Each row of a before or after table is a point. One or more steps were done to the points. Then noise was added and the rows were shuffled. The steps act on columns, c1 being the first. Write out the steps. A step turns or swaps two columns, mirrors them in a line or flattens them onto one, adds a multiple of one to another, or multiplies or shifts one. Angles are multiples of 10 degrees, from the lower column toward the higher: turns from -170 to 170, lines from 10 to 170 but not 90. Use the fewest steps. Two steps may share a column if one is a turn and the other turns, adds or multiplies; they go together, in the order done. Otherwise the lowest column goes first.
In the rows, zero is written as 128.

Before:
[[158 141 126]
 [161 146 117]
 [144 130 112]
 [113 137 173]
 [121 166 153]
 [129  43 129]
 [137  30 168]
 [147 148  97]
 [103 121 102]
 [130 134 142]
 [136  11 182]
 [101 140 120]]
After (12 x 3):
[[111 139 121]
 [ 44 137 172]
 [158 140 128]
 [ 83 166 155]
 [129  44 129]
 [142 121 103]
 [108 133 141]
 [168 132 114]
 [192 149  96]
 [ 54  11 181]
 [ 76  30 168]
 [178 147 117]]
Steps: add -1.5 times c3 to c1

Before:
[[101 111  75 145 103 130 158 112]
 [134 154  68 139 170 155 115 150]
 [114 138 110 110 123  97 153 110]
 [147 107 109 140 105  96 153 113]
 [140 130 117 131 105 116 120 162]
 [145 147 109 141  96 127 138 125]
 [150 125 196 135 124 109 113 105]
 [107 106 121 129 100 160 148 146]
 [139 148 100  36 154  97 146  96]
 [133 109  87 133 108 156 114  94]
 [123 132 115 141 124 106 110 106]]
After, 11 rows:
[[118 121 118 131 106 133 119 139]
 [107 119 197 135 125   6 114 119]
 [144 158  75 146 103 209 158 122]
 [135 158 121 128 100 170 147 136]
 [134 126 114 141 124 124 109 120]
 [113 142  87 134 109 219 114 115]
 [123 104 108 141  95 156 138 126]
 [102 136 108 138 104 125 153 122]
 [135 103  68 139 171 245 116 137]
 [145 126 110 112 122 123 153 121]
 [128 104  99  36 154 138 145 115]]
Steps: turn c1 and c2 by -150 degrees; add -1.5 times c3 to c6; multiply c8 by 0.4

Before (12 x 12):
[[104  90  96 107 132 230 146  85 128  85  85 122]
 [ 94  99  65 164 125 156 100 102 119 109  72  89]
 [ 92 100  86  96 182 138  75  84 111 105  78 111]
 [128 173 173 162 113 193 162 145 152  99 180 146]
 [110 186 152 151  78  98 194  52 149 102 162 221]
 [136 176 112 133 137 162 208 152 180 119 151 130]
 [ 94 107 107 150 153 228 122 136 213 107 116 143]
 [156 178 101 108  86  88  83  15 109 158  72 127]
 [141  75 134 118 139 127 133 108 165  91  71  90]
 [ 74 201 169 145 107 179 187 125 170 101 113 161]
 [195 203  73 118  86  89  76  99  92 109  46 166]
 [163 161 123 108  67 129 143 144  87 182  76 194]]
After:
[[198 205  76 142  85  89 177  96 111 109  39 121]
 [155 177 105 150  90  87 166  13 120 160  78 100]
 [101  90 108 146 128 230 107  85 137  81  99 104]
 [ 77 198 166  99 105 178  71 125 154 104  98 148]
 [162 165 112 142  61 127 110 146  91 178  50 157]
 [ 92 109 136 101 151 230 142 138 210 112 113 136]
 [145  74 143 138 134 125 118 106 161  93 102  65]
 [ 95  98  83  98 126 158 161 104 142 110 102  62]
 [126 177 166  90 114 195  97 142 133 102 164 172]
 [102 191 147  95  76  95  67  52 138 102 114 222]
 [141 175 124 107 135 165  51 149 185 119 148 138]
 [ 94  99  96 168 182 137 178  84 126 107  95  90]]
Steps: turn c3 and c9 by -20 degrees; multiply c3 by 0.7; turn c4 and c7 by 170 degrees; turn c11 and c12 by 30 degrees
